Rows are points. A path goes straight from each point to the next, and from the last back to the first. The post is the endless flat space through its rows: a point in 2 columns, a line in 3, a plane in 4, and so on, so that a path can go around it. How many times does the path go around the post? Going back the other way cancels.

Post (2 x 3)
[[ -2  -1 -28]
 [  3 -11  14]]
Path (23 x 3)
[[ 27  -2 -12]
 [ 16  17  13]
 [-11   7   8]
 [-14  10  -9]
 [  3  16 -60]
 [ 30   4 -31]
 [ 16 -18  22]
 [  9  20 -50]
 [ 17   5 -22]
 [ 22 -14 -28]
 [  5 -37   7]
 [ 38  -7  23]
 [  9  10   5]
 [  4  23  -3]
 [ 18  -3  13]
 [ 23 -21  -6]
 [ -3 -36   4]
 [-28 -21  24]
 [-16  13  -4]
 [  8  16  -3]
 [-26  -9  31]
 [ -7 -18  15]
 [  6 -20  11]]
Times around: 0

Post (8 x 9)
[[ -2  24  30 -50  -1  -8  36  14  13]
 [-22 -17   5   6  -5   2  16  15   1]
 [  3 -28  11  13   7   9   5   7   5]
 [-13  19  -6 -30  21  18  -8 -21  15]
 [-11  -1   5  25  -4  22 -16 -14 -22]
 [  4  34   0 -23  -6  16 -20   6   1]
 [  0 -20  -5  13 -10  -1  -8  -8 -18]
 [  3  -9 -13  33  -5   3   7  -5  -8]]
Path (29 x 9)
[[-14 -17  -7  30 -21  12  17  19   2]
 [  8 -20 -13 -19   5  -1   5  11  59]
 [ -5   4  -6   3  10 -24  18 -23  -3]
 [ 12  16  30 -12 -11  -6  -4   5 -51]
 [ 14 -10  34  -3  -2  18  11  27  -5]
 [-28 -24  -4   5 -23   2  29 -30 -21]
 [ 20  11 -10   4   8  -2  29 -18  20]
 [ -9 -14  30 -24  24  26 -42   6  15]
 [-54  -1  -4   3   7   7 -31  -6 -39]
 [ 19  -9  10   3 -19   1   1  17 -34]
 [ 20 -11 -23  31  -8  56 -60 -13  -3]
 [-28   9  -3  12 -13  17   2  -2   5]
 [ -1   6  21  19 -11 -11  13  17  -1]
 [-48  -7  38 -22  29  -5  43  27   0]
 [ -3  24 -29  14  26  37 -31  -6 -15]
 [ -6 -20 -34  16  19  42 -16 -48   2]
 [  1 -15   0  -2  14  11  10  10   8]
 [-27  11  12  17 -16   0  14  17 -48]
 [-12 -25  -3  -2 -10  14  -6  13  -5]
 [-12  17  21  19 -22  29  -1  -6 -20]
 [  0 -16 -22  45  -6   8 -15 -16  10]
 [-18 -29  22 -21  21  -4  -3  -2   4]
 [-16  20 -17  12   2   0   7   5 -24]
 [ 15  12   9 -23  -5  24  13   0  -6]
 [  7 -10   0  -8  -4  13  -2 -16   2]
 [  7  -5  18 -42  13   9  -5  28  49]
 [ -5  -5   0 -13  10 -26   9   0  20]
 [ -4 -14  -5   7  22   6 -11  -5  -9]
 [-10  13  -2  -3  19  35 -16 -13  -7]]
Times around: 5

Post (17 x 18)
[[ 30 -33  12 -17   0  12  16 -26   2  25  17  12  16  15 -17  10 -14  -3]
 [ 28 -32 -23  11  -1  16  16 -10  -2 -14 -15 -14  -8  16 -32  12  -1 -30]
 [-18  20  17  10  20 -13 -15  14  -9   7  -9  -3 -14  -9 -20  12  22   5]
 [ 22 -26   3  -5   1  17   1 -24   8  42 -20  -5  18  12   1  -4 -21  -9]
 [ 26 -17 -14 -19  -6  16   5  -5   3  42  -5  11 -11  30   4   9  -2  -3]
 [  4  16  10  14 -13  11  -8  22   0 -22   1 -12   9   3 -34 -15   9  17]
 [ 12  -2 -18 -15  -8  20  14 -27  14 -20 -14  14   8   8 -28  -7 -24 -17]
 [-23  17   7  16   8  13 -38  12 -23   8   1  -4   7  -3 -14  -5  28  -3]
 [ -8  19  15   2   3  26  24   7 -11 -10 -19 -10   4  15 -15   0  23   4]
 [ 29 -38 -20 -34  -8  25   4 -20  14  16  -6  -3   5  -6  16   7  12   0]
 [ -9  18   2  23   0  10 -10  33 -18  19  11   1  17 -15 -17  20  18   3]
 [ 10 -55  -5   4  -8  34  15 -43   7  19  -1  -9 -15  25  17   9 -26  -9]
 [  7  17   8  31  -5   7   3  28 -13 -34  -7   4  20  -6  -7 -20  25   2]
 [ -2 -19  -1 -11 -22   5  -4  16  -8 -31 -13   4  15   8 -23  11   4  -6]
 [-20  31   1  19   5 -12 -17  22  -7 -12   8  -9  30  14 -23   5  29   2]
 [  0  25  -4  22  -4   5  -4 -10 -30 -23 -12   2   4   2 -18   3  15  15]
 [-13   7   4   8 -13  -5  -3   9 -24  11  16 -13  -1 -16 -20 -13  15  -9]]
Path (29 x 18)
[[-10   3  -4 -23   7  -6 -11   5 -22  31  12  14  23 -20   7  -6  28   1]
 [ -7 -26 -15  17 -31  22 -19  42 -37   7   9 -23 -26 -52   2   4  60   6]
 [-13 -28 -48  29  -8  26 -48 -12   3  -2 -26 -17  -7  16  -5  27  -2 -25]
 [ 15 -19  16   3  13  25   6  -5  28  12 -23   0 -11   4  28   2  -8  -9]
 [ 14  20 -18   4 -14   3 -29   0 -29 -16 -17  20  44  -1 -28 -16 -20 -29]
 [-11 -10 -23  17  11  34   7  10   4  15  -4 -22 -10   2 -25   7  -6 -32]
 [ 10 -13 -16  27  -4  30  17   8   5  -4 -13  -5  11 -13  21  -5  18   4]
 [ -2  24   8   2 -16 -10 -11   9 -16  34   4 -19  10  18 -53  -5   7  11]
 [ 17 -22  -8   0 -10  17 -12 -14  -4  -2  -4  11   4  29 -18  27   5 -10]
 [ 17 -21  31  28  -9  -5  23  11 -18 -16  14 -23  -8  20 -22  -2  -6 -16]
 [ -4   8  19  11  11  45  31 -25 -15  19  -6 -39  16  11 -14 -19  -4 -13]
 [-12  -4   6   0  -1  15 -13   2  14   3  14  19  19  20 -25 -14 -27  -4]
 [ -8 -22   3 -16  10 -16  14 -32  10 -14 -23   2 -33   3 -43  19 -21 -15]
 [ -1 -17  -5  26  15 -13 -27   8 -43  -9  -4 -16   1   8 -22  14  60  11]
 [ 18 -29  -4 -18 -31  30   9   1  -3   5  13   8  31 -24  14  32  17  36]
 [ 21  23 -37   6 -13   5  -5   0  -5  -3  24  29  14   0  11  18  34 -21]
 [-19  44   8  34   7  13 -29 -16 -10  10 -31   3  22  25  -8 -11 -27   7]
 [-16  15 -16  16 -19  37  -8  -7 -16   7 -30  -7  -4  21   6  -9 -22   5]
 [  8   6 -17  41 -16   7 -13  -6 -35   7  34   8   1  -4  -2 -50   9  22]
 [ -5  31   1  10  -1  -4   9 -29  -2  11 -20  28 -13  27 -28 -13 -26   5]
 [ 19   5  17  20  -8   7  19 -11   2  11  35   4  -1  -7 -32   0  10   5]
 [ 13  11  15 -30  -4  17  27  -6   0  -4   4   0  -3  12   5  26  20  11]
 [  3 -47 -12  17  -9  10 -25  21 -17  30   2 -31 -12  -4  14  36  -5 -21]
 [-18   8  -8  -8   6  -8  -1   3   0 -12  12  -1  16  12  -6   5   3   7]
 [ 17  15   5   4  19  24   6  -6 -39  49  -4  17  22   0  -6   4  35  14]
 [  3 -24 -22  -7   2   1 -22 -14   2  24   8  13  -1  15 -23  39  25 -12]
 [ 18   6  13 -17 -12  24  23  -4  11  45  -7  28 -15  10  -8   9 -20  -9]
 [ -2   0  15   2   5  -6   4  14 -11  22   3  -5   9  16  -2  28  14   7]
 [-12 -23  13   8  20  -2 -13   2   5 -49  28   2  21   0 -14   3  -3  -2]]
Times around: 5

Post (17 x 18)
[[  6 -26   1  22 -27 -19   4   3  18  18   0  -6   7 -29 -27  18  10   2]
 [ -2  13   8  14   7  11  -6  -1 -21   6  11  -2   7  -7 -14  10  -7  12]
 [ -2 -13   5 -16   8 -22 -15  -7 -15  12  -6  13 -22  19 -18 -12  19   3]
 [ -5  -3   3  20   9  24  17   9  -6   4  37  -6  -9  -5  -6 -10  -4 -17]
 [ -3  18 -10   4 -13  20   2   5   1   3   8 -10   0  -7 -21  -3   8  -3]
 [  3  -3 -14  -9  -1   5   6   9 -14  23 -19  19  -9   1  -8 -20  14   6]
 [ -6   2   1 -16  -6  10 -33  20  -4  17 -25  28 -17  25  -6 -14   4   0]
 [ -1  10  17   2  -2  18  17  -5  -6   6  25   4  20   2 -14  14  -4 -15]
 [ -2  20  15  12  -1  18   6   8 -12  -9   6 -13  -2 -18  -2   7   4 -30]
 [-15  15   4  -1   9   4  11   1  11  12  16  -4  10 -20  -1 -10  -8 -10]
 [-15  -8   1  -5 -20 -11  -7 -12 -14  24 -20   1  -8  13 -10 -14 -10   1]
 [ 23 -24  -7 -29  -9   3 -27  -3   8  10 -22  19  -9   7   4 -19   8  17]
 [  0  17  14  -4   4  16  20  22  -7   8  22 -15  -6   2  -3   2  -8   2]
 [ 11  -1 -23  -5 -13 -13  -4  11  11   1 -30  28 -10   6  -2 -25   0   8]
 [ 28  -6  13   2  -8  -2 -19 -13  11  38   3  13  -8   5 -20 -18 -11  -5]
 [ 10 -25  12  20 -22  -1  18   7  31 -12 -12  -1  10 -35 -37  -8  14   7]
 [  5 -11  14  11 -47   1  33  -2  23   8   8  25  -2 -45 -28  12   5  20]]
Path (24 x 18)
[[ 12 -19  48 -40 -15  -9   7 -43  17  39  25   4  -2 -12 -11  -7 -19   8]
 [ 31 -41  26 -43  15   3 -31 -14  44  28  27  37   7   2   0 -48 -16   4]
 [ 12  15  27   1 -40  38 -15 -29   9   9 -14  15  40 -19 -28 -11  -9  27]
 [-11  12 -42   7 -31   1 -28  -4 -27  -7 -60   7  -9  -7  18  20   9  14]
 [  6 -28   3   1   1   9  29   1  14  23  31 -17   5 -17 -36  12  13   3]
 [ -8   1   6 -34  -1 -11   5 -15  21 -11 -12  21   8  23 -20  -5  -4   8]
 [-19 -17  34  32  -5  -4 -19 -27  -8  13   7 -26   5  23 -42   1  -1 -14]
 [  2  27  24  12  -7  20 -20 -25 -18  11 -27   0  -2  -9 -35 -15  20  -3]
 [ -8 -14 -14  34 -30 -18  45   3  33  18  -3 -27  -9 -21 -31 -23 -18   2]
 [  1  -7 -18   5  11   3 -28   9 -22  -2 -25   2 -41   8  -7 -12  10 -11]
 [-21   8  32  11 -16  33  16   4  -6  21  22  46  -9  15 -26  18  -8  25]
 [-18  17  11  18 -23  10   5 -10 -29   8 -10  19   5   9 -19  -2   7 -18]
 [ 17   3 -13 -26  -8  -1  10   1   2 -11 -18  27 -22  36 -19 -22  27  33]
 [ 10  -5 -32  18 -36  34  -7 -19 -10   1 -34  -2   8 -26 -21  13  25 -30]
 [ -2  -9  10  -2 -18  12   4  -2 -11  17  11  12 -14  -2  -7   1  -5 -45]
 [ -6   4  21  -8  -5  12  -9  -4 -18  28  10  -5 -20   5 -27 -19   0   9]
 [ 10   6  16 -18   0  48  -8  12  17   1  15  45  18 -10   7  -1  15   9]
 [-30  13 -12  24  -3 -25   8  22  16  -4 -20 -29  -9 -12 -17  10  12   1]
 [ 23  -6   3   0 -14   0 -22  20   6 -11 -12   3 -12   1 -12  20   2 -17]
 [  3  -9  23 -25   0  24 -11  10   2   5   9  13  -6 -12  -6 -13  -1 -18]
 [-11 -12   1  15 -31  33   6  12 -13  11 -31  10   0  -1 -16   6   7 -40]
 [ 21  -7 -17 -11 -13  37 -11  14 -21  10 -31  12 -12 -10  -3   2  28  29]
 [ -9 -22  -6  17 -25  32  -4  -2  -6   4 -17  15  16 -25   3   7  16  -5]
 [ -1  28 -26  12 -12  15   9  20  16  21 -10  -3 -10 -17 -15   7  23 -25]]
Times around: 2

Post (17 x 18)
[[ 19 -17   6  -2  10   1 -17 -18   3 -18  -4  -9  -4 -19  24   7  18  -8]
 [ 53  -4 -20  -9  13 -22  11 -12 -54 -50 -32  -9 -15 -49 -10  -5   1   1]
 [ 10   3 -13 -18 -11 -16 -22 -18   8  15 -17  10   7  -2   5  -4 -17 -11]
 [ 31  20   6 -10   1 -15  -1 -38   3  -6  29  10  -3 -24 -27   3   5 -29]
 [-15  -5  37 -20 -24 -10   9  -5   7 -10  24   8   3  -4   5 -29  14   8]
 [ 21  31 -21 -39  -2  22   9 -12  19   3   8 -26  -7  33   6   6 -22 -10]
 [-15  18   4 -13   5  -5 -22  14  25  26  29  10  16   3 -16 -36  -6   8]
 [-37 -21 -45   5  26  53  11  -6 -12  -2 -15  60 -10 -29  47  43   1  12]
 [ 16 -10  11 -43   2 -17 -26  34 -10  23  12   7  -2  -7   3   1  -8 -16]
 [-21  11  15 -18 -12   7 -19   0 -12  36  -3  -2   0  -6 -16 -10   4 -18]
 [ 41   3 -11 -16 -15   7  -3 -10  15  11 -10  22  -9 -58  33   1 -16  -4]
 [  2 -13 -10  -8 -27   6 -17 -17 -11   7 -12   5 -28  24 -11  -4  15  -1]
 [  2  -3 -27 -15 -17   0 -13  -3   2  14  11 -12 -11 -23  13  13   4  -9]
 [ 11   5  15 -16 -18  14 -24 -10 -16  14  17 -18  16  18  -3 -13 -25 -14]
 [  6   7   6  -8  -8  -4 -38   3  13  23  -7  -3   0 -13  -7  11 -15  20]
 [ 32  -3 -16  -1  19  -2  32 -36   2   3   4   0 -21  -5   1   6 -17  -8]
 [  5   1 -12   8   4   8   2  12  22 -35  -5 -14  -5   7  23   0  -8 -11]]
Path (25 x 18)
[[ 30   6  16 -12 -20  19 -19   6  -7  11  21  -7  21   2 -13  -4  17 -20]
 [ -8   8  10  36  -7 -24  12   6  20 -20  18  11  -2 -57   6  -1  33 -10]
 [ 11 -21 -11   2 -23 -41 -37 -47   8  15 -21  11 -27 -41  29   2 -13 -11]
 [ -9   0  -7  -1   1  26  21 -18  18 -14   8  26 -15 -37  20 -15  12 -18]
 [-10  -2 -24 -11  32  10  42 -24  11   2  38  28  -5 -30  -4  -3  31 -25]
 [ 11  17 -14 -23  -3  21  22  11 -26 -14  22  -5   3   7  -8  -4 -12 -17]
 [ 17   2  28 -34  10   9  22  -2 -15  47   7  12  -9 -18  16  12   6 -18]
 [ 40   4   4  -9 -11  18   6  13 -33 -26   1 -27  24  -4 -11   8 -17  -5]
 [  6 -30  59 -31 -26 -18 -57 -22 -21   1  27  11  14  -7 -18 -12  37  -8]
 [-15 -39  -9  24 -26   0 -16   4 -36 -10  -5  18 -24 -23  -2 -13   4   1]
 [ -2 -28  21   3  -5 -17 -38 -14   8   7  10  15 -13   9  19  -3  33  28]
 [-34   0 -28  13   0   4  -7  31 -19 -13 -13 -33  -5 -14  -5  -7  25  19]
 [ -7   1 -12  15 -49   0 -32   3  51 -10 -22 -24 -26  -6  -7   0  42   8]
 [  8 -17 -16  -8   4  -4 -34 -23  40  33  10  27 -12   4 -12 -14   3 -14]
 [-14  12 -18 -20   2 -13   7  -8  44  27   7  21 -22 -44  28 -13  -5   0]
 [ 11  42 -43 -54  13   2  -9  -7 -23  34  -6  40  12  -7   9  -3  -6   2]
 [ -9 -20 -15  -5 -30 -35  14 -21  30  53  16  20  -9  -2   9  -6  41 -48]
 [ 34 -24   4 -37   6  -4   0 -33  26 -14  -9  28 -14 -29  15  32  23 -35]
 [-46  -3  -3 -11  36  11 -21   5  28  19  12  13   5  16   7 -17 -14  12]
 [ -8 -33  49 -19 -20  16 -19  14 -27  -9   5  21 -16 -14 -17  29  21 -29]
 [ 26  14  16 -49 -12  -2 -11  -1   7  -7   3 -14  39  23   1  -1 -22  -7]
 [ 17   8 -19 -12  13 -29   7 -15  16 -23  22 -24  20   2  17  -7  -5  11]
 [ 16  36  26 -24   1  -8  16  -3  -4  -1  29 -35  -1  -4 -20 -22 -17   3]
 [ -2   3   8  -5   1 -10 -44   8 -36 -22 -45 -25 -19 -16 -25  20  -2   2]
 [ 14  -8   3  -6   1   8   5 -15  11 -19 -37 -11  -8 -43  22   2  17  -9]]
Times around: 0

Post (17 x 18)
[[-22 -34   8  12   1 -13 -15  11  33  -8  -7 -27  22  10  27  19  20  -5]
 [  1  -3   4 -13   5  16  -5 -32  -3  -7   3  20  36  26  -5  23   2   9]
 [ 19 -17   5 -13   0  -2   5  21   5  21  -6   6 -28   5  -8  22   6   9]
 [-22  19  -6 -25  -8  21   8   8   0 -25  -9  42 -19  -6   0 -28   5  11]
 [-23  -3   9 -18  21 -29 -17   4  11  29   1 -19  14   4  -7  25  25  10]
 [-23  -6 -17  -3 -28  -3 -23   9   1  10  15 -10  -5   6  10 -41   7  20]
 [ 11   8  -7 -19   9  -5   6 -24   6 -17 -19 -15   3   3 -27  21  -1  20]
 [-26   3   0 -26  -6  18  -2   3 -23  -4 -16  43 -39 -15  41 -29 -14   3]
 [-16  24   3   5  -6  -1   8  12   3   0 -15  31 -12  -5   2  -6  -7  33]
 [-12  -9 -15   8   4  32   8  -7  11  -3   6 -20  -1  -4  -1 -19   6  -4]
 [-39  -7   5 -45 -19   3   9  -1  19   3   5 -35  -1   8   0   4 -24  -5]
 [ -7  -4 -12  10  -8  10   7  12 -22 -21   1 -17  -2   8  23  -7  18  -1]
 [-14   2  16 -27  -9 -12   3   7   1   8 -29   6   2  -7 -17   8  15  19]
 [ -6 -15 -17  10  -8  19  28 -13   0 -24  13   2 -33  -4 -15 -25  -1   1]
 [-29 -10 -11 -12   2   7  -4   7 -15 -17   2 -22  15   4   9  -3  -2  26]
 [-24   9  26 -33  -5   2  10  12   0  -7  -7  -5 -11   3  10 -23 -25  17]
 [ 17 -20  -8  -5  -8 -20  24   4  22   1  -3 -12   4  -2   0   8  12  21]]
Path (26 x 18)
[[-39 -37   7 -28  16  -2  -3  18  17  -9 -34 -46  25 -19 -12  16  17  40]
 [-37   8 -24  -7 -31  15   3  24 -24  -5 -16   3 -41  11  10  -7 -32  27]
 [-24   9 -10 -52   1   7   1 -45  12 -25 -19  30   6  -1  -7  15 -29   5]
 [-30 -24  20 -43  -3   0  19 -17   7 -19 -36  52  -8 -14   8   7 -23 -12]
 [-37 -15  10 -35 -12 -16 -25   6 -23 -32   5 -13  -1  21   2  13 -29  10]
 [-36 -21 -26   7 -25  23   4   5   5 -13   8 -13  45   0  16  26  -6  21]
 [ 25 -35  -5  -6  41  -5  15 -11  27  -9  14   5  46   0 -28  29  30  17]
 [ -1  -5 -28 -14 -16   4 -17  15 -20  18  -4   8 -31  -5  13 -20  -1   5]
 [ -1 -35  -8  10   6  34   5 -14  15  17  12  -2  -9  -8  16 -11 -19  -2]
 [  5   5  -6   1 -26 -16 -13  -8  33 -19 -33  -9   3 -13 -14  20  36  15]
 [ -2   2  27 -38 -33   6  -1  -6  34  20 -20  -3  30   5   4   4  -2  14]
 [ 11   1  12   7   3  -5  -3  14  19   4 -14  19 -19 -12  25   1   2   0]
 [  7   4 -11  22 -18  26   9   9  10  -3 -19   4  49  -3  41   4  25   6]
 [-23  14  -1  -4  33 -15 -13 -32  15 -22  -9  11 -41  -4 -22  29  -7  29]
 [ -9  -2   9  -9 -38 -12  30  10  -4  24   2   0 -13  25 -19  18  -6  28]
 [-55 -18  -1   6  -1   6  -9   3 -31 -26   5 -35 -20   5  13 -18 -21   5]
 [ 19 -11 -24  -3   5   5   8  34  19  -7  17  -8  28   3 -16  -2  28  19]
 [-15   6  -5 -21 -30  -2  13 -11  20 -28   5  27  10   9 -10  13   1   6]
 [  2   9  -4  38 -18  21  -3   3   4  -7  11   1  26  16  13   6   9   7]
 [ -5  -9   8 -13 -12  -6 -18 -14 -21  10 -34 -27   9 -13  -4   3  25   0]
 [-16 -18  37 -31   5  11   2  -9  -1 -33 -12  -5  -1  -2   3 -24 -18  36]
 [ -5   2  27 -35  -5   7  36 -25  56 -19 -26  60 -14  17   1  20 -46  29]
 [  9  -2  -8  21  -1   6  50  30   8  10  26  21 -19  20  -9 -13   9   4]
 [-24  -1  -2   0   6  22 -17  21 -10  -8  21  -2  13  11 -17 -21  13   1]
 [  3 -16 -17 -19   4  34 -16   7   2  -9  18  -5  -7   9  32 -10 -45  25]
 [-12  -9  24 -16  -5  20   6  -6  -5   8  25   9 -12  29   7   7   4 -16]]
Times around: 3
